Every row gives one point. To make a cloud, some directions were put in groups of two or more. Within a group, all points are equally far from the middle, so they leave a hole (a ring in 2 directions, a hollow ball in 3). The other directions are filled evenly. Then the cloud was stretched, turned, moved and blurred a little. How many holes are there, and how many directions does each take, smallest first?

Cloud (14 x 2):
[[ 31  21]
 [-31 -30]
 [-26  38]
 [-15 -19]
 [ 16 -17]
 [  4 -21]
 [-18 -43]
 [ 37 -20]
 [ 48  22]
 [ 38 -50]
 [ 45  17]
 [-30  25]
 [ 50  -6]
 [ 36   5]]
Holes: 0

Cloud (19 x 3):
[[ -2  -6  53]
 [-28 -18  20]
 [ 10  56 -14]
 [-24  22 -23]
 [ 18  69  -1]
 [ -6  21 -41]
 [-36 -22  -6]
 [ -7  33 -30]
 [ 41 -12 -36]
 [-28 -13  25]
 [ -3   2 -60]
 [ 19  21 -41]
 [-34  29  19]
 [ 41 -28 -16]
 [-18 -15  37]
 [-32  31  49]
 [ -7 -63   1]
 [ 25 -32  18]
 [ 43 -18 -30]]
Holes: 1 (2)

Cloud (28 x 4):
[[ 11 -37   1 -12]
 [ 32   9  44 -28]
 [-14  49  -9 -53]
 [-46  32  -4  13]
 [ 19  21 -29 -46]
 [ 16  -3  27  33]
 [-34  53  23 -20]
 [-37  22   8 -59]
 [-43   3 -22 -53]
 [-36  32  34 -38]
 [-25  17  57 -19]
 [-42  38  28   4]
 [-42  26 -30   6]
 [ 32   9  46 -27]
 [ 25  25  -3  31]
 [  3 -28  12  18]
 [-44  -4 -13 -53]
 [-48   5 -36 -19]
 [-25  61  12 -29]
 [ 14  19 -36  14]
 [ 22  -8  43 -38]
 [ 23  -7 -23   6]
 [-37  39  37 -19]
 [ 12 -18  13  26]
 [ 23  -7 -25   4]
 [ -8  71   3  -5]
 [-14  49  -9 -54]
 [-49   4   3  12]]
Holes: 2 (2, 2)

Cloud (77 x 8):
[[ 55   1   4 -20  -2 -38  -9  58]
 [  8   0 -16  60  22  14  -3  52]
 [ 44  14  60   0 -30 -44 -36  10]
 [  0  18 -35  21 -14 -51  55  25]
 [ -7  -4  31   1 -40  18   4  34]
 [ 33  16  23 -32  58 -14  -1  13]
 [-37 -30 -21  13 -30 -10  50   6]
 [  1  -1  19 -20 -55   7 -58  35]
 [ 14  14 -14  38 -21 -37   3  54]
 [ -5 -37  29 -35  34 -28  25  17]
 [ 69 -15 -20  -6  27 -12 -20  18]
 [ 13  35   1  50 -10 -25  13  10]
 [ 41  25  35 -37  10  20 -70  17]
 [ 43  -8  14  -2 -47 -24 -35 -26]
 [ 28  17  42  -9   4 -55 -18  42]
 [ 49 -20  43 -13  41 -15  24  24]
 [  9  23  49  24   4 -38   2 -17]
 [  5  31  25  40  21 -64  20  22]
 [ 43  20  11 -34   7 -12   2 -30]
 [ 31  56  38  14 -11 -32  17 -47]
 [-16  53 -13  35  20  -3 -32  15]
 [  8  35  16 -12  34 -32 -83  48]
 [ 59   9  -4 -21   3 -44 -40  18]
 [-11   7 -39 -39   5   2 -35  -2]
 [ 30 -37 -12 -42 -13  59 -22  29]
 [ 47  -5 -31  17  51  -3  42   4]
 [  8  24   8   3  23 -15  44  33]
 [ 24  12 -14  34  -9 -57  49  14]
 [ 22  15 -32  45 -14 -25 -48  20]
 [ 33  -1   8  18  30   7  59  36]
 [ -2  24  54  16 -10 -30 -57  19]
 [-16 -71   5 -23 -36   8 -34  38]
 [-22 -31   2 -12  50 -27 -53   0]
 [ -2  71  24  22  -3  -7  -1 -40]
 [ 36  -3  22  30  -8 -11 -43  12]
 [ -7  42  -7   6  18 -18   9 -26]
 [ 30  21  37  12 -52  27  -8 -40]
 [ 36  -8  40  16   3 -36 -41   2]
 [ -8  58   9   9  -1 -10  26   1]
 [ 39 -41  57  -9  62 -10 -45  38]
 [-31 -40   8  -9 -16  23  -8  32]
 [  6  46 -42  22  -6  33 -11  -1]
 [ 69  29 -15   7 -35 -13   5  12]
 [ -6  59 -13 -39  19   3  17   8]
 [ -6 -19  38  -6  32  -8  -9   4]
 [  6  21  26   8 -49  -1 -67 -37]
 [ 15  23  14  57   8 -48  14  16]
 [ 50  16   8  41 -53 -32 -43 -28]
 [  3 -25 -28  14  35 -11 -32  -5]
 [ 61   0   5  -6  52 -14  38  29]
 [ 53 -19  -7 -11   0  -2 -39  24]
 [-26   6  52 -21  -1 -14 -26 -12]
 [-11  40 -12  15 -42 -12  -6 -10]
 [ 19  52 -28  16   0  30 -76  15]
 [-15 -14   4  40   1 -30 -39 -37]
 [ 49  26 -20  44  32  21  61  26]
 [ 24 -25   8 -23 -41  19  -3  53]
 [ 15  51  35   3  36 -38 -66  31]
 [-29 -28  24   1   7 -21  10  -7]
 [  7  14  26  23  25  49  47 -22]
 [ 38  25  41 -45  -8 -15 -38  15]
 [-11  38  28  33 -31 -35  -2  44]
 [ 50  18  32  50  23  -1   8  18]
 [-10 -11 -12 -36  12  -4  -9  -5]
 [ 42 -17  43   8  51  31 -27  54]
 [ -3  13  -6 -30 -25   0   7  76]
 [ 13 -25  44  27 -22 -46  62 -38]
 [-12  64  36 -15  10   3  23  45]
 [ 11  -5  70 -11  42 -15 -68  44]
 [  6   8 -36  27  32 -45  35  21]
 [ 37 -24  10 -31 -29 -19 -11   5]
 [ -8 -28  18  -2   4  20  -7  40]
 [ 21  40 -20 -10 -44 -38  17 -22]
 [  7 -17  21  20  -6 -40  21  -3]
 [ 47  20  44  57  17 -43 -23  -5]
 [  1  17   5 -19  23 -47   4  19]
 [ 49   4 -25  28 -46  -8 -38   0]]
Holes: 0

Cloud (108 x 9):
[[ 19  29 -10 -26 -54  10 -12 -29  51]
 [ -9 -86  15 -27  14 -13 -16 -12 -11]
 [ 30 -60  20 -15  14 -37  -9 -15  22]
 [ 14 -41 -42 -47  -1  31  30 -12  -7]
 [-26   5  13  16 -11  22  41  44  45]
 [  7   0 -20  45  23  -7  15  48  46]
 [ 11  34 -28 -61  -2  -4  26  25  -1]
 [  1 -37  27 -15   1  -6 -65  18  40]
 [  7 -76  -3 -14 -24  15 -32  50  11]
 [-30   1   4  24 -48  46  23  10   4]
 [ -8 -21 -16 -38 -10  -8  -7  -1  78]
 [ 39   6  39 -27  15 -36  -3   9  38]
 [ 14  36  -1  12   7  30  -6  45   7]
 [-13  41 -15 -20  42   8  12   5  49]
 [-20  -1  19 -41  -3 -14  19  65 -14]
 [-34 -50  20  21 -45  24  22   8  36]
 [ 60  18   7 -23  -2   6  41  19  52]
 [-14 -29  -7  26   6  36  42  -9  -3]
 [-35 -33  42  -9  -8   9  -5 -37  36]
 [ 29 -25  16   1   7  15 -64  33   2]
 [-57   9  18  -1 -40  17  57 -24  12]
 [ -5 -54  33   3  36   1 -34 -22   8]
 [ -2 -30   8   7 -34  11 -14  15  82]
 [-11  12 -37  -1 -12  16  51  19 -20]
 [-31 -74 -28 -11  11  18  13 -12  -1]
 [ 16  21  23  14  34 -31  -2 -17   7]
 [ 41   1 -49 -31  17 -19  -3   2  42]
 [-25  29 -38  11  -5 -18  13  24  -7]
 [ 18 -43 -42   3 -12  -6  18   3 -29]
 [ 22 -38   8  19  60  10 -34  57  44]
 [ 52 -21  48 -27  19  20  20  20  11]
 [ 19 -24  58 -28 -16  22 -18  19  35]
 [-62  22 -11 -13 -14  -4  60  -2   9]
 [-23  -3  31  35  -5 -17  -4 -22  46]
 [ 13  -3   6 -82 -18  22  22   9   5]
 [-42   3 -12  37 -17 -26 -16  16   3]
 [-28  -5  -3  50 -40  -4 -31   4  11]
 [-52  36  -9 -24 -37  -8  55 -24  -2]
 [-20  44   2 -57  10 -12  14   4   3]
 [-12 -37 -41 -37 -22  40  37 -29  -6]
 [-18  27  -3 -28 -45  23 -15 -48  36]
 [ -6   0  15  30  24 -23  19  -5  60]
 [  8  -2  48   0  31  40  -6  25  24]
 [ 30 -10  33  -8 -37 -23 -26  34  42]
 [ 18 -37   7 -29  42 -40  15   0  41]
 [ 22 -48  -9  20 -47  -9  -5  -1 -23]
 [-39 -24 -31  11 -14  38  26  14 -12]
 [-14 -38   6  60  15 -18 -12  11  29]
 [ 10 -28 -38  -8  10  29  29 -39  -4]
 [  7 -21  -8 -32 -37  28 -36  20 -15]
 [ 30 -63  14  18  23  32 -16  11  49]
 [-10 -16  25 -17 -19 -39  -4  65  24]
 [ 62 -24  10  20 -13 -25 -42  21  29]
 [-37 -11  32   9  23   9  43  29 -14]
 [ 52 -68   2  39  27  -1 -12  35  34]
 [-11  -6   2 -52 -56 -20  14  39  10]
 [  4 -80  -6  21  31 -26  13  23   1]
 [-14  38  22  30  -8 -22  -6  36  30]
 [ 20   0 -17  -3 -12   3  35  39 -34]
 [ -9   9 -21 -41 -44   4  68  14 -13]
 [  8 -29  54  11  13 -48   3  14  20]
 [-63  -8  22 -62  -2 -18  21  16   8]
 [-13 -20   3 -68  34 -21  29  23  35]
 [-54  41 -31 -49 -32  10  28 -20  41]
 [ 34  10 -16  19  46   3  22  12  64]
 [ -9  -7  21  19 -20  -3  14  13  81]
 [-59   6  13 -57  19  14  30  18  -2]
 [-40  14  -5  11 -68  31  -6   8  48]
 [ 34   6 -17  13   4  -7 -14  55 -16]
 [-39 -45  -9 -33 -24  44   7  42  32]
 [-20 -33  23  22 -32  29 -20  13  64]
 [-29 -95  -1 -21 -10   6   7  -5  -4]
 [ 28  -7  28 -52  25  15   1  56  28]
 [ 54 -29 -26 -22  34 -15 -26  53  30]
 [ 31 -44  30 -14 -34  16  34  -7  41]
 [-37 -16  22  15 -13  -6   2 -46  36]
 [-24 -14  -2 -25  39  42 -14  40  22]
 [ -7 -34 -14 -62  36 -11  34  49   5]
 [  9 -58  48  22 -12  14 -48  38  13]
 [  8 -26  17  37  32 -32  16  40  51]
 [ 45 -24 -26 -23 -20  47  -8  16  36]
 [  1   4  33 -18  44 -18  -2  23  63]
 [ -8  21  60 -10 -12  10  -6  14  44]
 [-12  -2 -14  29 -42  31 -42  11   6]
 [ 28  41 -11 -29 -22 -17  -3 -25  44]
 [-24 -24  14 -20 -45  24   8  14 -46]
 [-25 -23  -4  14  37  -2   8  72  18]
 [-54 -53  16  31 -37  16 -13  11  13]
 [ 26 -20 -50 -25   3 -28  -3  43   9]
 [-13  -2  37   8  48 -14  37  11  30]
 [ 24  12 -14  30 -21  12 -33 -32  47]
 [-19 -52  20 -21  27   5   3  13 -51]
 [-33 -81  -3 -22  -5  26  19  35  -8]
 [-35 -27 -46  24 -19 -16  -3  16  25]
 [-24   8 -16 -12  48 -12  -8 -15  36]
 [ 24  50 -14 -22 -14   9  35 -14  67]
 [ 28 -32  -1 -18 -22  24  27 -37 -25]
 [-28   2 -21   8 -18  -8 -50  16  -4]
 [-18 -25 -25  16  -4  23  19 -38 -20]
 [ -5  -3  28 -12 -28  26 -55  -3  23]
 [ 30 -35  39 -27  26  -1  56  21  20]
 [ -9  -8  26  41 -35 -22 -39  14   2]
 [-24 -17   3  42 -35  39   0   4  -6]
 [ 47 -45  13  -1  38 -47  16   8  11]
 [-25 -41  25 -22  13  -3 -39 -25  29]
 [ 15 -33 -27 -68  -2  38  34   3  16]
 [-22 -50 -25   1  30   7 -37  46  26]
 [  6 -20 -42 -42 -32  -8  -1 -37  38]]
Holes: 3 (3, 3, 3)
